Rows are points. The points of each table are mixes of a few directions, plus a little noise. How many directions does each table use, and how many do they share? Where both have some left over, give the other angles between the two spaces (their principal angles), to ten degrees, smallest first.

First (5 x 2):
[[ 13   3]
 [ 30   6]
 [-81 -17]
 [ 17   3]
 [ 22   5]]
Second (6 x 2):
[[-45  -9]
 [-36  -7]
 [ 40   8]
 [ 28   6]
 [-39  -8]
 [ 53  11]]
Directions: first 1, second 1, shared 1

First (7 x 4):
[[ 34  42  42  38]
 [ -3 -12 -54 -25]
 [ 29 -21  -7  15]
 [ 30  29  24  28]
 [-42  -6  25 -15]
 [ 15 -18 -38  -7]
 [-62 -13   8 -34]]
Second (7 x 4):
[[-18 -13  12  -5]
 [-23 -16  11  -9]
 [ 59  46 -41  17]
 [ 67  27  14  46]
 [-63 -36  11 -33]
 [-25 -11  -4 -17]
 [  3   3  -4   0]]
Directions: first 3, second 2, shared 2

First (9 x 8):
[[  7  10 -16  -9  24 -15  -6  18]
 [-22 -30  50  26 -73  46  19 -54]
 [  3   4  -6  -3   9  -6  -2   7]
 [  2   2  -4  -2   6  -4  -2   5]
 [-16 -22  37  19 -54  34  14 -40]
 [ 24  32 -53 -28  78 -49 -20  57]
 [ 18  25 -42 -21  60 -38 -16  44]
 [ -4  -6   9   5 -13   8   3 -10]
 [-11 -15  26  13 -37  23  10 -27]]
Second (8 x 8):
[[ -2 -13  11 -19  32   3  31 -21]
 [ 38 -60   7 -60 -29 -23 -25   6]
 [ 11  95 -13  76 -28  46  -3  43]
 [ 18  38  20  10 -35  19 -11  54]
 [-42 -16  17  -8  11 -23  -6   1]
 [ 10  -9 -13  -2  12   3  10 -23]
 [ -8  -6 -30  18  21  -2   7 -42]
 [-25 -29   2 -14  16 -22  -2 -19]]
Directions: first 1, second 4, shared 0; angles 90

First (9 x 11):
[[ 30 -15   2  -5  41 -15  14   8  -7  38 -19]
 [-50  24   1  26 -88  -4  -4  20  17 -29   9]
 [ 21 -19 -25  39  69 -17  -9   1 -29  21  35]
 [  3  10  29 -41 -41   2  21  10  26  11 -53]
 [ 22 -47 -11 -13  59  21   7 -13 -24  30  -9]
 [-37  13  -1 -14 -46  41 -21 -27   6 -59  22]
 [ -5  15  -1  31 -19 -35   5  28   6  14   2]
 [ 16 -25 -19   4  61  17 -12 -23 -25   1  26]
 [  1  45  25 -27 -35  -9  -1  -4  30 -27 -13]]
Second (10 x 11):
[[-38 -68   6   9  25 -23  -7  -2 -52   1 -57]
 [  2  30   0  -3 -22   3   8   1  19 -11  18]
 [-21 -12   4  -4 -38  38 -39  -6   5 -19   2]
 [ -3  -4  -1 -11  35 -10   8 -23 -20 -23  -3]
 [ 34  -2   4   6  63 -45  10   6 -14  28 -14]
 [ 28  -2 -14  12   5  -2  37  27  13  57   8]
 [ -6 -23  15  24 -65  23 -65  41  23  37 -20]
 [ -9   1  -3 -15  -7  35 -18 -24   1 -30  18]
 [ 45  55  15   4   9 -27 -28  13  35   9  18]
 [-32  25 -26 -22  -7   7  95 -33  -9 -48  31]]
Directions: first 4, second 5, shared 3; angles 90

First (11 x 14):
[[ 11 -12  35  18 -31  39 -40 -24  -5  -3   0  56  16 -12]
 [ 38 -34   8   6   2  11 -12   0 -10   7 -18  -1   8 -40]
 [ -9 -10  62  30 -48  30 -51 -42 -28 -41  -7  28   8   7]
 [-60  48 -15 -11   5 -34  28   4   6 -21  21 -31 -19  63]
 [  5  -5 -13  -7  16 -20  17  11  -4  -1  -7 -37  -7  -5]
 [-14  14 -19 -11  14 -22  23  12   5   0   4 -27 -10  15]
 [ 10  -3  -3   0   0  11  -4   1   8  14   2  23   7  -9]
 [ 33 -24   7   5  -2  21 -15  -2   1  16  -9  26  12 -34]
 [  7   6 -32 -15  23  -8  23  20  19  28   6   2   0  -6]
 [ 34 -17 -31 -12  29  -5  20  23  14  33  -7  -7   3 -33]
 [-54  38   2  -3  -7 -25  13  -5  -4 -31  15 -29 -17  55]]
Second (8 x 14):
[[ 95 -14  16  32  17 -43 -62  -2  42 -23  14   5 -84  53]
 [ 36  -2 -10   8  15   0  -8 -16  11  -5  16  -1 -10  33]
 [-67   9  -5 -21 -15  25  38   7 -28  15 -14  -3  52 -43]
 [ -1   1  -2  -1   1   3   3  -2  -1   1   1   0   4   1]
 [-26   3   0  -8  -6   8  13   4 -10   5  -7  -1  18 -18]
 [-37   2  10  -8 -14   1   9  16 -11   5 -16   1  11 -33]
 [-20   6 -18 -11   4  24  28 -13 -14   8   7  -4  38   0]
 [ 20  -4  11   9   0 -17 -21   7  11  -7  -2   3 -29   5]]
Directions: first 3, second 2, shared 0; angles 70, 90

First (11 x 20):
[[ -4   4  -9  -7 -13  23  -9  23 -31  -7   0  10  23   3 -11   0 -14   3
   18   5]
 [  0 -11  -7 -13   6  41  19   1 -24  -5 -16  22  27 -15 -28   7 -18  28
    1  11]
 [  9   1   1  21  12   3 -27   1  33  25 -24 -41  -9  25  45  12 -11 -18
   -3   5]
 [  2   8  19  -8  20  -1  34 -19  60  17 -52  -2 -33  17  19  32 -33  30
   -9 -32]
 [  0 -14 -11 -13   4  43  18   2 -37  -9  -6  26  35 -21 -36   1 -11  26
    2  18]
 [ -9  14   2  -5 -23 -31 -10  14 -15 -15  32   9  -9   3  -5 -14  16 -16
   12 -12]
 [ -1 -20 -30   2 -20  31 -29  23 -95 -25  57  18  63 -35 -45 -38  33 -20
   10  52]
 [ -8  14  22  -6  -8 -77  24 -24  36 -12  32  11 -54  -6  -1 -12  35  -7
  -13 -36]
 [ -7   6  -2 -17 -13  11  11  14 -25 -14   3  25  12  -4 -23   0 -11  14
   14  -7]
 [ 15 -17  -3  36  22  -9 -34 -18  29  26   0 -51  -7   5  42  -6  22 -33
  -22  27]
 [  3  13  19  10  12 -35   3 -15  68  20 -26 -27 -48  27  44  18  -8  -5
  -10 -30]]
Second (11 x 20):
[[-19  -3  -9   7   4 -20 -18  22 -43  -8  76   9  12  -1 -24 -21  30 -10
    7  22]
 [ 26 -23  -7   2 -14  16   4 -37  -9 -12 -26  -2  18 -44  -8 -20  25 -15
  -23  19]
 [ 12  14  10 -33 -52 -21  35 -25   2 -39 -33  36 -15 -33 -19 -14   9  -1
    1 -41]
 [-14   1  -2  30  34 -11 -37  26  12  31  38 -37  -8  40  30   9  -1 -13
    4  19]
 [ 10  20  14   2 -27 -41 -10 -10  45  -2 -26 -21 -38  14  41  -1   4 -29
    1 -35]
 [ -2  15  15 -20  -4  -3  33  -7  32  -2 -40  16 -23   9   2  21 -28  26
    4 -37]
 [ 28 -14  -7   3 -23  18  -7 -27  -4 -10 -39 -11  16 -32   8 -16  14 -23
  -14  12]
 [  9 -21  -4   7  14   5   8 -25  -4   1   7  -1   8 -26 -12 -11  22   0
  -22  21]
 [-30  37  10 -13  12   7   0  55  19  17 -10   5 -17  68  17  43 -66  32
   40 -37]
 [-10 -28  -6  33  65   9 -11  -4   5  35  44 -25   7   8   1   6  13  12
  -23  46]
 [-12   2 -14 -18  -8  42   3  33 -56 -13  11  31  40  -2 -37   2 -22  22
   24  11]]
Directions: first 4, second 5, shared 4

First (9 x 32):
[[  3 -47  31 -12  -9 -13 -46  11   8  33 -39 -11   2  -2  26  21  33 -19
   21  18   0  53 -49   2  58 -59   2 -55 -74  -8  95  34]
 [  8 -26  12  -5   2 -21 -40  15  10  43 -48 -20 -31  11  38  40  29 -32
   45  25  23  62 -39   3  68 -50  -6 -64 -56   0  68  -8]
 [ -1  34 -23   8   7   8  31  -7  -5 -22  25   7  -5   3 -16 -12 -23  11
  -12 -12   2 -35  34  -1 -37  41  -2  36  52   6 -67 -27]
 [ -6 -25  23  -8 -13   9  -7  -3  -2 -10   9   9  38 -14 -12 -20   6  14
  -26  -8 -26  -9 -13  -1 -10 -11   8   9 -22  -8  32  48]
 [ -3  32 -20   7   5  11  33  -9  -6 -26  31  10   4  -1 -21 -19 -24  16
  -19 -15  -4 -40  35  -1 -44  42   0  42  52   4 -66 -19]
 [ -3  36 -24   9   6  11  36  -9  -7 -28  32  10   1   0 -22 -19 -26  16
  -19 -15  -2 -43  39  -1 -47  47  -1  45  58   6 -74 -24]
 [  0  17 -12   4   4   3  14  -3  -2  -9  10   2  -5   2  -6  -4 -10   4
   -3  -4   3 -15  16   0 -16  19  -1  15  24   3 -31 -15]
 [ -3  12  -6   3  -1   9  18  -6  -4 -18  21   8  13  -4 -16 -17 -13  13
  -19 -11 -10 -27  17  -1 -29  22   2  28  25   0 -31   2]
 [  5 -33  19  -7  -3 -16 -40  12   8  36 -41 -15 -16   5  30  30  28 -24
   32  21  12  53 -40   2  58 -50  -2 -56 -59  -3  74   9]]
Second (8 x 32):
[[  4   4  39 -20   5  13  28  -7  -5   7 -20 -44   9   5 -12   2 -27  -8
    2 -27   2 -26   0  -2  23 -25 -16   9  18 -21 -19  10]
 [ -5 -70 -51 -24 -57 -15 -31   8  61  -8  13  25 -27 -24  49   3   2 -36
   -2  55 -46  15 -19 -10   8 -16  48  44 -19 -34  76  13]
 [-41  26 -53  32 -25 -29 -18  -9 -16 -18  34  49  -3   9  24  -2  26  52
    6  39 -27  17  12 -26 -56   9   7  -6 -27  51 -37  17]
 [ 29 -37  54 -28 -12  14  39 -11   1   4 -13 -29  15  -1 -26 -21  -7 -29
  -19 -36 -14 -30   3  16  25  -2 -19  17  26 -59  18   9]
 [ 19  33  35   2  84  46  10  27  -3  16  -2 -72  39 -39 -23  36 -69  -7
   -7 -15  34 -37   1   2  39 -29  11  18  38  14  -8  15]
 [ -2  29  20 -20  29  35  -7   8   6  -9 -26 -15   6   4 -28 -10 -31  -5
   -8 -49  46 -15 -15  13   2   8   6   5   8   5 -15 -20]
 [ 15  -8 -22  33  -6 -26 -14  -3 -21  -1  20  65  -9  13  -8 -19  66  10
   -5  10   4  39  12  20 -29  55 -14 -42 -17  13  15 -28]
 [-19  22 -23  24 -18 -37  -7 -12 -23  10  -5  22 -30  32  24  11  40  23
   33  23   1  36   6 -12 -11  -1 -23 -46 -27  31 -30 -15]]
Directions: first 2, second 6, shared 1; angles 60
